Each row of a before or after table is a point. The points were changed in one or more steps. Then noise was added and the rows were shuffled. The steps act on how far a point lies along the listed directions, d1 being the first. Write out the steps. A step turns or swaps two directions, mirrors them in a line or flattens them onto one, adds a multiple of one to another, or multiplies one. Angles are multiples of 10 degrees, from the lower direction toward the higher: turns from -170 to 170, lines from 10 to 170 but not 90. Use the fewest steps. Two steps may share a direction if one is a turn and the other turns, adds or multiplies; they go together, in the order done. Otherwise the lowest direction goes first.

Directions:
(1): [ 42 -33 -46]
(2): [50 -5 49]
(3): [-26 -62  21]
Before (13 x 3):
[[-63  30 -25]
 [-52  25 -21]
 [-27  89  21]
 [-38  40 -48]
 [ 64 -38 -55]
 [ 55 -22 -31]
 [  7  87   9]
 [ -5  77 -10]
 [-60  39 -28]
 [ 86 -33   6]
 [ -1  38  34]
 [ 17 -20 -10]
 [-50  43 -61]]
After (13 x 3):
[[-22  87  27]
 [-14  29  16]
 [ 13 -21 -15]
 [-18  25  18]
 [ 48 -22 -45]
 [  7  77   1]
 [  5  86   8]
 [ 14  38 -10]
 [ 55 -37 -60]
 [-11  39  24]
 [-15  21  15]
 [ 41 -30 -42]
 [  9  37 -11]]
Steps: multiply d2 by 0

Directions:
(1): [ 20 -27   4 -17 -82  43]
(2): [ 27  60  22 -48  23  47]
(3): [-82 -14  41  -8   6  35]
(4): [31 -2 47 74 12 33]
(5): [-30  73 -12  35 -46 -13]
(6): [-12  -4 -73  23  21  59]
Before (9 x 6):
[[-35 -70 -10   6  14  16]
 [ 31  27  55  47  30 -47]
 [ 45  46  96  52   8  -7]
 [ 51 -14  -3  27 -45 -36]
 [ 51  25  42  13  92  -8]
 [-35  10 -16 -21  49   7]
 [ 46  60  83  19   9 -37]
 [-34 -29 -61  45 -12  57]
 [  7 -34 -12 -41  30  38]]
After (9 x 6):
[[ 67   9 -59  -6  50  59]
 [-23 -12  -6 -10  -6  61]
 [ 17   3 -27   0   1 -74]
 [ -6 -74  30  21  -8   7]
 [ 14 -39  32 -41  11  30]
 [ 35  70 -43  30  67  -6]
 [ 33  22 -64  46  41  -3]
 [ 71  65 -27  56  54  -5]
 [ 10 -39  35  18 -91   6]]
Steps: turn d1 and d6 by -100 degrees; turn d3 and d4 by 50 degrees

Directions:
(1): [ 53  59 -50 -85  -3 -16  10  19 -34  -1 -13]
(2): [-84  37  20 -38 -19   8  32  55  42 -41  -7]
(3): [  3  36  -1  73  30  13  31  60 -70 -16 -25]
(4): [  1 -37  34 -52  84  72  -9   6 -18 -13  -6]
(5): [-12 -14  35 -21  -9 -14  72  -1 -44  48  80]
(6): [ 29  32 -20  19 -14  68 -32  49  41  33  67]
Before (8 x 11):
[[ -96  -44   77   15  -11   22   -2    4   27  -21    5]
 [ -68   26    8  -39    6   32   12   50   43  -21   -8]
 [ -22   25  -19  -23   -3  -10  -25   21   29  -30  -32]
 [  30    8   -1  -49    5   48  -57  -17   33   -6  -13]
 [ -60  -25   36    2   73    4   30  -11  -25  -49  -41]
 [ -43   41  -27 -104    1  -42   62   23  -79  -52  -56]
 [  20  -51   33   -8   26  -11   33  -37   -2    3   11]
 [ -59  -25   38  -70   -1  -31   34  -43   25   -8  -10]]
After (8 x 11):
[[  36  -23   11  -37   22  -22   42  -29  -21    5    2]
 [ -24   32    2  -72   15  -36   60    7  -39  -19  -32]
 [-117  -26   45   49   15  -13   67   24  -65  -57  -48]
 [ -36    7   19 -124  -40  -14   -7   -9   24  -11    2]
 [ -67   34    6  -35    3   23   12   51   38  -20  -12]
 [ -32   27  -11    7    9   -5  -16   34   19  -34  -39]
 [ -55  -37   23  -47   39  -16    8  -51   20  -36  -24]
 [  34   42  -11    2   17   47  -34   28  -21  -13  -30]]
Steps: turn d1 and d3 by 110 degrees; multiply d4 by 0.7

Directions:
(1): [  1  11 -92  30  50 -12  33  35 -48  35 -37 -44  -6  41]
(2): [  8 -38  50  56  95 -31  -1 -23  37  54  10   0 -21 -18]
(3): [-56  14  37  53 -45  17   9  19 -37  59 -21 -29  59 -57]
(4): [ 27 -99 -13  14 -31  43  24 -38  15  17 -49  24  46  42]
Before (9 x 14):
[[  67   15 -113    4   40   11   34    1  -40  -26  -36  -13  -49   81]
 [ -13   25   54  -13   55  -30  -39   11   30  -14   38    9  -30  -21]
 [  -9   84   32  -17   -4  -22  -23   14   24  -16   44   20  -41  -40]
 [ -37  -54   55   44  -58   34   25  -25    1   40  -33  -18   91   -7]
 [  35   33 -101    7   52  -31    4   30  -50  -27  -21  -28  -39   76]
 [ -52  -63  116   29    9   30  -10  -59   36   75   -4   28   36  -54]
 [ -12   36  -45   23   32   -5   -8    5  -25   29   -2  -22   -8   17]
 [ -65  -27   61   65  -63   44   -3  -29   -2   72  -54  -39   69  -42]
 [ -40  -33   71   74   12    9   42   -9  -26   94    3  -11   18  -67]]
After (9 x 14):
[[  46  -15  -96   34   40  -13   15   11  -49   -2  -42  -20   -7   81]
 [ -49   64   29    0  -36    2   21   33  -66   23   32  -21  -13  -68]
 [ -67   38   69   48   -8   -6  -22   -6    7   51  -11  -49   10  -64]
 [  13   -4  -14  -36 -100   45    5  -14   17  -30  -15   44   21   15]
 [ -18   19    3  -61  -61   21  -27   18   -2  -56    6   17   13   13]
 [ -83   75   85  -44  -18   -4  -35    0    2    5   47    2  -18  -79]
 [  62    1  -84   39   77   -3   36   -8  -31   17  -38  -22  -47   59]
 [  -4   21  -57   10    2   15    0    4  -31   23  -11  -20    7   30]
 [ -43   27   86   44   31  -32   -3    2   13   33   22  -40   24  -44]]
Steps: turn d2 and d4 by -120 degrees; multiply d3 by 0.7

Directions:
(1): [   2   -3   19   47    7   14    1   -5   12  -26  -70 -106  -67   50
   -9    8   -7  -36   40  -16   71  -54  -36  -10]
(2): [ 14 -25 -37 -47 -71  -9 -24   1  -8 -23  -1 -55 -11   1  43   7  73  83
   9 -22  47  22  84 -35]
(3): [-29 -17  41 -74  38  50  86   4  74  48  23 -46  13  18  29 -28  62 -27
  -6 -33 -26  10 -16 -23]
Before (10 x 24):
[[  9 -30   3   3  -7  21   6   6  28   7 -12 -46 -13  28  -1 -10  22  -5
   22 -10  25  12   0 -31]
 [ -7 -21 -41 -30  -1  -8   3   8   7  -9  38   9  16  -2  23   2  20  25
  -12  -9   8  20  36   9]
 [-23 -19  27 -54  41  58  76 -11  51  34  18 -40  23  21  25 -26  54 -11
   -4 -22 -28   0 -20 -20]
 [  8  14   5  24  30 -19 -17  -6 -15  24  27  79  59  -9 -42  18 -38 -27
  -23  14 -39  19 -20  23]
 [  4 -18  -1   5 -19  -1  -8   1  18 -25 -20 -45 -30  19   5   9  13   9
   25 -31  49 -29  -6  -5]
 [-12  16   5  14  26   4  -1   4 -15  21  14  62  35 -21 -10 -10 -30 -30
  -14  24 -35   7 -16  19]
 [-15   3  25  15  10   3  25   0  22 -11   2 -11 -11   9 -16   3   7 -36
   13 -20  -6 -21 -42  -9]
 [ 16  -2   5 -18 -26   9   2  -4  11  -8 -28 -57 -17  22   2  14  23  19
   11 -19  22  13  10 -10]
 [ -8  -1  11 -22  49  23  45  -6  24  47  48  59  44 -13  -4 -12  -6 -30
  -29   8 -45  14 -10  16]
 [-33   5  46 -20  59  40  57   8  55  55  35  35  43  -2   1 -38   8 -37
   -8  16 -58  21 -41 -12]]
After (10 x 24):
[[  4 -22  20  28  19  29  14   5  33   9 -25 -44 -19  36 -18 -15  -6 -40
   25  -6  19  -3 -38 -19]
 [ 24   5 -37   7 -27 -43 -60  -4 -47   1  37  86  66 -29 -21  27  -9  44
  -27  14 -19  43  48  12]
 [ 13  12 -24  17  22 -14 -14  -7 -31  21  49 121  52 -39 -22   4 -48  -3
  -36  35 -45  21  11  34]
 [ -3 -17  20   8   5  15  17   1  43 -16 -33 -71 -43  36   0   4  11 -21
   31 -38  53 -46 -36  -5]
 [ -5   7  12  47  -3 -16  -8  -1  -6 -33 -17 -10 -26  11 -28  16 -14 -29
   21 -11  14 -32 -41  -3]
 [  3   4  32 -11  10  26  30  -4  33   6 -34 -64 -23  33 -10   6   7 -25
   11 -21  11  -2 -32  -5]
 [ -9  25  11  56  33 -12 -24   5 -21  16  25 112  45 -31 -33 -10 -67 -19
  -12  58 -54  16 -34  21]
 [  4  12 -32  10 -19 -18 -41   4 -46   1  19  76  37 -36   0   2 -20  21
  -16  28 -21  25  34  14]
 [-13  13  31  36  70  32  34 -14   6  19   5  37  23   8 -27 -12 -46 -60
   -5  20 -48 -25 -76  23]
 [-19 -19 -24 -40  30   5  29  11  27  13  54  31  31  -5  19  -8  14   0
  -22  -7 -22  24  13  17]]
Steps: multiply d1 by 1.6; turn d2 and d3 by 80 degrees

Directions:
(1): [ -67   -6  -41   14  -14    0   -8   23   42   35    5  -16  -11  -67
   73  -37  -69  -37    5  -68   37   13  -11   61   40  -32   37  -25
  -28   48   -9   -1   20   41   29  -31   14  -30  -74   20    5   48
   46  -41   13  -14  101   30  -36   17 -101   53   16  -15   -2   16
  -53   13   36   37  -14  -36  -32  -21]
(2): [ 13  -8 -33   4 -10  13 -24 -58  12  48 -37  37  69  13  23 -15   9  18
 -22 -36  20   6  33 -27   2 -38 -60  -4 -35 121 -37 -27  54  13 109 -60
  22 -11 -26 -11 -78  32 -48   7 -11  28 -74   6  44  20  46  57 -28 -26
  18 -34  34 -27   9  20 -14  37  28  53]
(3): [ -5  55  22 100 -20 -20  17 -19  28 -28  -9  50   1 -24 -54  10 -40  61
  35   2   4   5  22  -9   3  -4 -12  63 -85 -10   0  55 -62 -27 -12  21
  65  10 -44  -3  -6  60 -23   6 -25 -59  36  95  36 -13  25 -59  -1 -25
  37   3 -66  11   8  37  34  11  91  25]
Before (8 x 64):
[[ -54  -10  -44  -16   -3  -10  -15   33   27   36    8  -33    1  -57
    82  -26  -66  -75   -4  -74   28   12  -21   66   56  -31   34  -65
     9   34  -21  -22   40   44   44  -37  -12  -36  -53   23    5   28
    36  -48   22    4   71    8  -27   18 -107   51   24    6  -17   17
   -11   21   35   30    0  -40  -38  -26]
 [  -1   14   20   26  -19  -10   -7   12   10  -16    0    7  -30  -17
   -12    6  -39    6    4    5   -9  -11   -3   30   32   -9    3   23
   -44   -6    6   23  -32  -25  -31    7   22   -4  -23    6   10    2
    17  -19  -16  -24   44   42  -12  -19   -6  -17   11   -6   -1   16
   -16    0   -2   22   24  -19   25  -20]
 [ -30  -31  -75  -68    1   22  -21  -24    2   64    0  -27   43    0
    88  -18   -8  -57  -21  -69   25   -6  -10   26   13  -34  -18  -51
    27   98  -13  -41   88   76   73  -75  -19  -41  -16   -6  -43   20
    -4  -21    2   53  -13  -24  -17   31  -28   82    6    4  -26  -21
    39   -2   36   15  -45    1  -55    1]
 [  11  -26    0  -26   11   -1    3    6  -15    6    4  -16   21   23
     0   10    8  -17   -5   12    0   -6   17  -25  -17    8    3  -25
    25   -7    2  -13   11   13   -4   -1  -15  -20   35   -4   -3  -24
     5  -11   14   39  -37  -47  -13    7    5   32  -11   13  -10  -25
    20   -5  -15   -2    4   10   -3   -9]
 [ -36   53    3  110  -45    6  -17  -14   66  -10  -36   50   21  -43
     5  -19  -79   52   24  -49   43   12   20   26   34  -31   -1   28
  -106   59  -16   23  -23   -1   19  -19   77    3  -82    6  -17   86
   -19  -12   -9  -56   95  119   10   -1  -46  -17   -1  -51   48   -3
   -99   -7   31   59   18  -21   64   19]
 [  -3   -5  -12    6   -3   -5   -1   40   15  -48   26  -11  -47  -32
     4    7  -28  -29   14    5    0   -4  -26   14   13   21   49    0
     4  -67   14    6  -24   -3  -62   26   -7   -8   -3   35   40   -6
    58  -19   21  -30   65    7  -39  -15  -50  -29   16    1  -25   32
   -38   30    8    3    4  -18  -15  -29]
 [ -12  -17   -7    1  -18  -10  -21    6    6    5   -2   -9    0  -38
    28   -2  -16  -27    6   -3    7    4  -13   18   22    3   21  -14
     3   12   -9  -11  -11    8   -3  -12   17   -2  -13   -6   11   25
    -4  -11    3    6   17  -15  -13   -6  -17    2    8  -12   -7    9
   -17    2   15    3    8    7  -20    4]
 [ -58    9  -31   47   -9   -7   20   20   39    8   28    0  -25  -76
    52  -31  -83   -6   32  -69   40   21   -4   67   48   -8   29  -12
   -58   59    0   16   -4   41   17  -25   14  -28  -92   26    8   54
    34  -43    4  -55  110   49  -19    7 -104   43   18  -10    2    8
   -70   13   31   53   -1  -27   -3  -12]]
After (8 x 64):
[[ -36  -42  -17  -73   -2   33  -32   55    7    9    2  -67  -24   -9
    89  -28  -13  -69  -24  -29   22    3  -43   59   30    1   58  -85
    66    2    7  -63   54   38  -31  -20  -49  -12   18   22   45  -43
    52  -30   44   34   81  -58  -85   10 -122   51   14    9  -29   12
     1  -16   12  -22  -31  -65 -115  -66]
 [ -50   19  -33   44  -21  -25   -8   21   46   19    3   -3    4  -66
    48  -24  -87  -34   14  -70   27   21   -4   57   58  -39   28  -31
   -40   29  -22    8    5   28   40  -26   26  -33  -75   20    2   66
    18  -41    9  -29   89   68   -7   15  -86   15   23  -15    5   21
   -45   27   44   58   21  -33   20  -13]
 [ -58   52  -11   64  -18  -18   28    9   26  -25   32    2  -31  -46
    -9   16  -72    7   48  -34    8   -4  -19   40   21    2   32   37
   -50  -41   31   64  -54   21  -61   14   42  -17  -51   -1   33   65
    15  -21  -23  -56  111   96  -17  -11  -38  -60   36   -6    3   17
   -86   40   33   49   17  -25   42  -19]
 [   6    4   13   37   -1  -13   14   -2    4  -13    0   14   18   10
   -38   12  -15   18   18   12    2    1   33  -30  -12    5   -3   13
   -24  -17    5   22  -30   -6  -17   14   23  -17    1   -8   -4   14
    -6  -10    2    2   -9   12    9    1   20   -8  -10   -1   15  -23
   -24   -2  -10   23   22   19   52    9]
 [ -53  -27  -50  -17    1    5    1   31   21   31   30  -32  -20  -57
    93  -36  -61  -39   10  -70   42   16  -20   73   41  -10   32  -47
    -4   73    3  -21   35   55   29  -41  -25  -37  -68   28    4   23
    46  -49   19  -14   86   -9  -38   13 -121   86   12    4  -20    5
   -28    2   21   35  -22  -29  -60  -25]
 [   1  -28   -6  -44  -11    5  -25    4   -8   20   -4  -13   -4    7
    39   -8   -7  -24  -28  -10    0  -12   -4   25   34  -19  -11  -20
     6   42   -9  -23   29   -3   11  -28  -16  -13   -2   -1  -12  -29
    12  -22   -5   26   -3  -18  -23   -2   -8   45    2    2  -22    8
    37  -14   -4    5   -6  -11  -26  -20]
 [ -10  -12   -7    7  -21   -7  -21    0   15    7   -4   -4    4  -45
    26   -3  -24  -21    4   -5    7    3   -6   15   20   -2   18  -12
    -8   20   -9   -9  -15   10    3  -15   25   -2  -20   -7    6   32
    -9   -8    1    1   18   -8  -10   -8  -11    2    6  -16   -3    7
   -22   -1   14    8   10    7   -7    7]
 [  14  -27  -53   -8  -16   17  -32  -21   25   15  -16   27   35  -12
    43  -15   -9  -18  -15  -40   26   -1   15  -15   14  -23  -20  -21
   -24   73  -26  -34   49   21   65  -49    8  -17  -21   22  -50   20
     3  -13   14   13  -27   -6    4   11   -1   54  -17  -27  -12  -12
    15   -6   19   22  -15   25   -3   32]]
Steps: turn d2 and d3 by 170 degrees
